Each point is reached from the start by the listed moves, each made once or not at all, plus a little noise. Say if it took an odd or an even number of moves. Then give how often each move was made.

Moves:
(1):  .64  .65  .12  .05  .03 -.23
(2): -.40  .23  .39  .03 -.53  .47
(3):  .13 -.20  .37  .14  .71  .55
Start: -.02  .06  .37  .11 -.06 -.01
Points:
 .55  .68  .50  .16 -.02 -.24 -> odd (1, 0, 0)
-.44  .28  .74  .13 -.62  .40 -> odd (0, 1, 0)
 .13 -.11  .71  .25  .64  .55 -> odd (0, 0, 1)

Moves:
(1): -.01 -.12  .13  .01 -.34 -.54  .09 -.13
(2):  .04  .17  .18  .10 -.18  .02 -.02  .07
(3): -.18 -.07  .08 -.04 -.12 -.07  .26  .06
(4): -.18 -.01 -.09 -.06 -.02 -.12 -.02  .04
(5): -.16 -.30  .06 -.21  .33  .09 -.08  .18
(6):  .24  .17 -.16  .37 -.18  .24  .12  .40
(7): -.03 -.06  .14  .17  .11 -.08 -.10 -.29
(8): -.03  .04  .00 -.04  .12 -.12  .30  .34
Start:  .05 -.03  .19  .11 -.13  .09 -.02  .00
Points:
-.25 -.23  .11  .17 -.12  .24  .27  .66 -> even (0, 0, 1, 1, 1, 1, 0, 0)
-.34 -.31  .45  .22 -.50 -.70  .23 -.30 -> even (1, 0, 1, 1, 0, 0, 1, 0)
-.12  .10  .50  .14 -.30 -.07  .56  .44 -> odd (0, 1, 1, 0, 0, 0, 0, 1)
-.06 -.17  .17  .20  .03  .23  .60  .94 -> even (0, 0, 1, 0, 1, 1, 0, 1)
-.13  .03  .17  .56 -.23 -.08  .54  .55 -> odd (0, 0, 1, 1, 0, 1, 1, 1)
 .14  .24  .31  .52 -.60  .28  .33  .52 -> odd (0, 1, 1, 0, 0, 1, 0, 0)

Moves:
(1):  .23 -.31 -.26 -.15  .22  .14 -.09  .09  .14  .30  .16 -.03 -.15 -.15
(2):  .06 -.19 -.22 -.01  .09  .10 -.16  .23 -.07 -.10 -.41  .13  .02  .43
(3):  .14 -.26  .30  .14  .04  .16  .14 -.12 -.26  .01  .12  .01  .25 -.03
(4): -.01 -.14 -.17  .05 -.10 -.10 -.10  .31 -.27  .04  .13 -.03 -.19  .35
(5):  .02  .09 -.10  .10  .14 -.06 -.21 -.01 -.14  .03  .10 -.09  .02 -.21
(6): -.12  .20  .24  .01  .15  .28  .13 -.15  .12 -.13 -.21  .08  .08  .01
(7): -.03 -.12 -.12  .10 -.17  .14 -.09  .17 -.05  .02  .00 -.08 -.23 -.14
(8):  .11  .02 -.07 -.04  .12  .08 -.22 -.09  .13  .02 -.02  .06 -.07 -.07
(9):  .02  .05 -.08  .07  .09  .09 -.03 -.10  .26 -.04  .10 -.10 -.03 -.24
(10): -.02 -.17  .14 -.13  .01 -.12  .28  .02 -.27 -.33 -.14  .26 -.01 -.11
(11):  .08  .00 -.23  .12 -.05  .06 -.04  .00 -.12  .02 -.08 -.17 -.10  .14
Start:  .07 -.12 -.11  .08 -.12  .26 -.07 -.21  .04 -.14  .09 -.12  .15  .20
Points:
 .32 -.38 -.40  .56 -.01  .41 -.30 -.14 -.50 -.07  .46 -.49  .09  .19 -> odd (0, 0, 1, 1, 1, 0, 0, 0, 1, 0, 1)
 .11 -.07 -.56  .44 -.03  .65 -.60  .02 -.31 -.13  .02 -.35 -.34  .26 -> even (0, 0, 0, 1, 1, 1, 1, 1, 0, 0, 1)
 .13 -.30 -.20  .07 -.17  .19  .16 -.19 -.35 -.44 -.13 -.03  .04  .23 -> even (0, 0, 0, 0, 0, 0, 0, 0, 0, 1, 1)
 .19 -.64  .09  .21 -.08  .28  .22 -.10 -.50 -.46  .30  .03  .17  .17 -> even (0, 0, 1, 1, 0, 0, 0, 0, 1, 1, 0)
 .21 -.14  .08  .47  .25  .94 -.34 -.51  .09 -.23  .19 -.23  .16 -.48 -> even (0, 0, 1, 0, 1, 1, 1, 1, 1, 0, 0)
